Every row gives one point. The last column is the point's height on a tilted bowl or saddle (a function of degree 2), plus a little noise. Along how many of its main directions does it bend up, bend down or stay straight?
In the rows, 128 means zero.

Points:
[[ 70 174 110 164]
 [143  96 140 100]
 [107 130  98 116]
 [155 150 119  81]
 [ 82 140 132 111]
 [139  82 114 121]
 [113 159 135 130]
 [134  78  89 146]
 [130  84 141 115]
 [119 139  52 191]
 [ 93 145 147 126]
 [114 148 148 120]
 [151 107 114  96]
 [137  85 156 119]
 [ 46 126 124  56]
 [ 83  95 186 149]
 [111 138 149 114]]
Directions: 2 up, 1 down, 0 straight

Points (22 x 5):
[[ 93 124 151 184 115]
 [ 93 170 123 157 168]
 [110  55 129 111 122]
 [ 99  88  82 144 133]
 [105  85 127 142  84]
 [130  79 109 152 118]
 [117 176 124 164 183]
 [118 122  78 100 150]
 [ 92  81 154 116  80]
 [135 149 137  57 162]
 [189 106 134 117 184]
 [133 134 121 110 112]
 [ 56 133 132 130 117]
 [ 87 126 152 149  86]
 [ 98 102 133 162  87]
 [ 97 180 133 102 160]
 [ 85 154 136 165 143]
 [102 117  77 143 143]
 [ 92 138  97  78 151]
 [145 131 176 158 132]
 [144 139 168 157 130]
 [116 154 106 170 165]]
Directions: 4 up, 0 down, 0 straight

Points, 45 rows:
[[103 125 110 134 125 132 129]
 [122 132 148 114 179 165 120]
 [128 141 140 107 116 119 120]
 [158 147 155  81 125  85  84]
 [ 88 116 139 132 191  82  98]
 [ 83  99  85 153 154  90 156]
 [ 86 145 102 121 146 117 120]
 [132 153 167 143 136 195 138]
 [110 111 127 106  87 147 140]
 [140 122 169 163 179 122  77]
 [105 155 128 175 152 126  96]
 [137 133 161 141 165 110  93]
 [ 87 154  71 181 158 112 132]
 [120 141 127 138 137 157 123]
 [146 107 155 111 137 150 140]
 [122 133 141 145 119 177 129]
 [106 127  82 144 156  44 146]
 [145  90 196 110  68 155 165]
 [ 99 189 154 136 141 127  98]
 [129 127 151 117  77 100 113]
 [129 118 120 147 113 156 132]
 [213  96 174  88 175  77  24]
 [142  92 154 144 122 129 118]
 [138 145 167 106 103 174 161]
 [164 148 177 115 131 163 155]
 [149 104 156  92  78 141 147]
 [197 153 154  88 116 129 124]
 [ 95 138 170 182 154 116  70]
 [ 87 137 133 108 111 127 121]
 [139 173 164  98  98 145 137]
 [103 104 159 129 211 159  88]
 [134 165 144 185 154  84  74]
 [ 82  98 164 168 151  96  89]
 [100 145 182 128 117 153 124]
 [130 152 162 125  87 127 122]
 [168 139 125 170 148  90  85]
 [116 148 130 150 117 117 113]
 [127 113 134  77 145 101 105]
 [ 90 134  89 115 119 160 120]
 [ 83 125 141 175 139 159  90]
 [ 95 142 147 129  69 132 121]
 [102 125 105 121 178 176 113]
 [154 105 109  72 195 128 101]
 [155 199  92 213  71 135  72]
 [120 145  78  95 123  98 114]]
Directions: 1 up, 3 down, 2 straight
